Each row of a before or after table is a point. One or more steps were done to the points. Then noise was added and the rows were shuffled. The steps act on columns, c1 being the first. Write out the steps. A step turns or swaps two columns, mirrors them in a line or flattens them onto one, adds a multiple of one to another, or multiplies or shifts one. Angles are multiples of 10 degrees, from the lower column toward the higher: turns from -170 to 170, lines from 10 to 170 but not 90. Use the fewest steps. Two steps may share a column if one is a turn and the other turns, adds or multiplies; they go together, in the order done. Otherwise the lowest column goes first.

Before (13 x 3):
[[ 12  -9  31]
 [  5  -9  22]
 [ 56   1   5]
 [ -3 -19  21]
 [ -2 -45  20]
 [-13 -30  23]
 [ 46 -41  -4]
 [ -8  39 -11]
 [  7  58  -6]
 [ 13  45 -29]
 [ 25  53 -17]
 [  6  -2  11]
 [ -7  63 -28]]
After (13 x 3):
[[ 18 -12 -28]
 [-33 -54 -34]
 [-30  59  11]
 [  2  -3 -12]
 [ -2  48  12]
 [ 15 -12 -17]
 [-30   0 -45]
 [ 28 -37  -3]
 [-15  81  24]
 [ 18 -59 -10]
 [ 16 -24 -10]
 [-11  73  -1]
 [-28  69 -10]]
Steps: turn c1 and c3 by -130 degrees; multiply c2 by 1.3

Before (9 x 4):
[[-12  14 -31  49]
 [-54  29 -34  49]
 [-22  35  -2  -2]
 [ 28 -18  42  19]
 [  7 -37  35 -10]
 [-54  19  -3  39]
 [ 25 -29  14  -6]
 [-21 -27  -2  10]
 [-51  44 -19  50]]
After (9 x 4):
[[ 39  41 -11  42]
 [ -6  32 -42  44]
 [ 36  45 -45  55]
 [-39   8  34   1]
 [-28  -2   8 -27]
 [-12   8  25 -33]
 [  4  29  -8 -17]
 [ 39  35 -28  64]
 [ 31 -10 -13  25]]
Steps: turn c2 and c4 by 50 degrees; turn c1 and c2 by -150 degrees; shift c3 by -10

Before (13 x 6):
[[ -9 -20  24 121  19 -50]
 [ 27   2   9  31 -12 -13]
 [ 17 -39 -14 -47 -21  17]
 [ -8  30  -4 -32  10 -55]
 [-16 -15  24 -38 -12 -13]
 [  4  -5  32 -20 -43  -8]
 [  5 -49 -20 -33  -5   3]
 [ 18  14  26 -16 -81 -10]
 [-13  38  32 -37   8   9]
 [ 22  -2  10  -6  19 -27]
 [  0 -44  38  -9  14 -54]
 [ -2  30  22 -44  -6  -3]
 [-46 -52  12 -46   6 -57]]
After (13 x 6):
[[-54  28 -15  48  -2  -4]
 [-11  22 -17 -14  21   7]
 [ -3 -21 -31 -19   5   5]
 [ -4   0  -8  13 -17  25]
 [ 17  -4 -29  -4  25  78]
 [-56 -31  -7 -13   2   7]
 [ 23  31  27 -19  -4  20]
 [  4 -25 -44 -14   6 -16]
 [  5  16 -27  -8  18  40]
 [-55  54 -20  -4  -7   7]
 [  4  39  35 -13  -2   6]
 [-63  53   6 -18  37  -6]
 [-27   5  -9  -3 -29   4]]
Steps: turn c1 and c5 by -120 degrees; turn c1 and c6 by -110 degrees; turn c2 and c3 by -160 degrees; multiply c4 by 0.4

Before (8 x 8):
[[ -9  38  -1  55  44 -20  15  27]
 [ 17   0  46 -27  21  51 -22 -38]
 [-22  29 -30  84  39  28 -11  -5]
 [  9 -16 -19  20 -18 -34   9  60]
 [ 22  11  -4  32 -21 -10   4 -27]
 [ 24 -11 -15   6  34 -49  14  14]
 [-36   7 -17  18   2  -1  38  31]
 [ 10 -19   5  21  23  -9  44  42]]
After (8 x 8):
[[-29 -17 -19  25  -4 -35  11 -57]
 [-48  11  -4 -41 -29  -8   3   1]
 [ 50  40  -1 -24 -10 -18  14 -56]
 [ 65  27 -28 -69  18  30 -13 -48]
 [-12 -10 -17   5 -69 -48  15 -14]
 [-13   2  46  -5 -47  52 -21  47]
 [  1 -19   5  11 -34  -8  44 -46]
 [ 62   8 -20   6  69  -1  37 -33]]
Steps: multiply c1 by 2.5; turn c1 and c5 by -130 degrees; turn c4 and c8 by -140 degrees

Before (10 x 9):
[[ 27 -20  28  33 -52  -6 -29  -5 -24]
 [ 50 -21  25  52   7  16 -19 -21 -22]
 [ -1 -20  -1 -24  27  17 -16  12  30]
 [ 23 -27  70  17 -46   2  29 -31 -12]
 [-61  12   2  18  19 -24   8 -33  27]
 [-56 -51 -39  24  30  25  -2 -11  52]
 [ 18  14  14  42 -50  22  35 -21 -11]
 [-58 -33  -6 -13  37  52 -23  -5   4]
 [ 39  -6  48  40 -39  37 -31 -29  13]
 [-19  -7   3 -43 -23 -24  17 -80  -2]]
After (10 x 9):
[[-11  40  -6 -13 -34 -72  21  -9   3]
 [-33 -24   9 -41 -10   4   6  78  -1]
 [ 20 -47  74  20 -27  12 -14  38  -8]
 [ 15  21  -2 -27 -18 -13   8 -15  31]
 [ 29 -51  12  43  19  -6 -31  27  -7]
 [-60  20   1  21  11 -19   1  32  28]
 [ 19 -51  31  35 -22  24  30  -6 -19]
 [ 48   6  24  49 -15  22  24  13 -21]
 [-25  31 -38  28 -51 -57   3  11  52]
 [ 52 -34  48  42  -9  -3  39  14  11]]
Steps: mirror c1 and c6 in the line at 20 degrees; swap c2 and c5; turn c7 and c8 by 160 degrees

Before (13 x 12):
[[  42   -5  -19    7   53   13  -18  -19   18   24  -10  -16]
 [ -12   12   -2   29   45    3  -19   33   75  -15   12   24]
 [ -30   25    2   27   25    3   -6   28  -34   -7  -21   27]
 [   4    6  -20   32   -1  -35    5   24  -19   13  -15   44]
 [   1  -22   62   -1  -11    3  -19   29    9    0   -1    7]
 [  69   17    8 -117   54   10   -5   36  -20  -21   -4   -3]
 [ -17    9  -22  -70  -16    8  -10    6  -27  -25   16   28]
 [ -25   -2    4    2   36  -70  -23   12  -28  -16  -25   22]
 [  10   -9   -8   11  -17  -20    0   29    0  -20  -23 -121]
 [ -12  -24  -16   -1   62  -18   -9   43  -30   26  -12   43]
 [  17  -20   49   37   56    1   10   14    0   16   54   13]
 [ -11  -24  -16   33   50   -2   -3   24   -2  -47   -8   47]
 [ -25  -27   57   20   61  -25   48   28   -3    7  -20   32]]
After (13 x 12):
[[  -7   10    0  -31  -75  -24   15   36   46  -18   10  -12]
 [   6  -17   48  -12    0  -11   38   16   55   17   57   -5]
 [  39   -4  -21  -20  -15   11   -1  -20   53   28   -9   20]
 [   5  -11   -8   -2    0  115    8   31  -20  -19  -24   47]
 [ -23  -23  -14  -16    5  -37   27   21   49  -45  -10  -26]
 [  79   16    9   50   23   -4 -103   39   51  -23   -4   12]
 [ -27   -2    6  -19   27   14  -10   10   38  -14  -21  -75]
 [ -37  -27   58   30    2  -16   40   27   60    4  -21  -39]
 [ -12   13  -20   27   23  -26  -67    4  -18  -26   15   -8]
 [ -24  -22  -19   -9   29  -29   -3   44   63   24   -8  -39]
 [ -13  -26   62  -15   -9   -7  -15   27  -10    1    3    1]
 [ -19   25    6  -22   34  -25   19   29   28   -8  -20  -13]
 [   8    7  -21  -12   22  -22   31   25    1   13  -17  -53]]
Steps: add 0.5 times c2 to c1; mirror c4 and c7 in the line at 60 degrees; turn c5 and c9 by 90 degrees; turn c6 and c12 by 120 degrees

Before (13 x 14):
[[  20    1    9   27   -4   -9   17   13  -46  -46   22   -9   -7  -22]
 [ -23   16   67   14   83   -5  -28   -4    9  -55   13   63   25  -31]
 [  37   41    2  -27  -15  -10  -30  -12   38   16  -31  -24    2  -20]
 [ -16   11   27    6  -45    2    9  -28    2  -22    6  -19    7    7]
 [ -41   19   52   13   32   14  -63   15   -7  -38    9   26  -34  -15]
 [ -25  -10  -29   12   12  -36   11  -21  -39  -23   35   -9   -7    5]
 [  19   26   21  -39   -5   -2  -27   -4    0   14   49  -36   15  -21]
 [   0  -21  -22   -9  -20    9   17    2   10  -48   43  -10  -27   13]
 [  41   69   19  -62   -9    4  -41  -11   -9    7   -2   13   18   11]
 [   8  -10  -41   19  -35   25    1  -24  -10    4   31    7   18  -20]
 [ -43    1    8    3   -1   65 -108   18   55  -61  -42  -35   68   21]
 [  -8  -43   24   42  -17  -24  -36   10    2  -45   20   16    2   19]
 [ -29  -37   42  -28   40   68  -92   -7   21  -34  -51   -5   48    0]]
After (13 x 14):
[[  19   20   -6  -12  -35   27  -20  -27  -14  -29    2    5  -37   12]
 [ -26   13   -9   -7   16  -31  -39  -17  -35  -33  -22  -15  -29    3]
 [ -63   16   43   15   85  -11   37    0   -2   48   17   69  -21  -14]
 [  37  -29   10   38  -21   -4   12   -9   45    6   15  -17   26  -16]
 [ -52  -27   14  -42   44   68   29   -2   23   31   59   -2   29  -79]
 [ -32    7   15   10  -41    2  -59  -25   11   16    8  -18   -2    6]
 [ -66   14   19   21   30   16   71   16  -10   36  -30   24    2  -48]
 [ -22  -15   26  -23  -18    5  -17    1   14  -34  -34  -11  -31    6]
 [ -37   45   34  -39  -18  -22   20   10   -6    7   -7   12  -22  -38]
 [  36  -70   29   65   -8    4  -11  -11  -13   22   16   16   -1  -40]
 [  18  -40    7   26   -3    1   24   -3    7   25   -2  -33  -51   -9]
 [ -13   26   50   -3   -6   -5   28   11  -43   -7  -16  -19  -18   26]
 [ -74   -1   20   -1   -4   64   66    9   63  -12   74  -26   11 -105]]
Steps: turn c3 and c10 by 70 degrees; turn c1 and c3 by 40 degrees; swap c2 and c4; turn c7 and c14 by 120 degrees; add 1.5 times c8 to c7; turn c9 and c12 by 10 degrees; turn c11 and c13 by -110 degrees
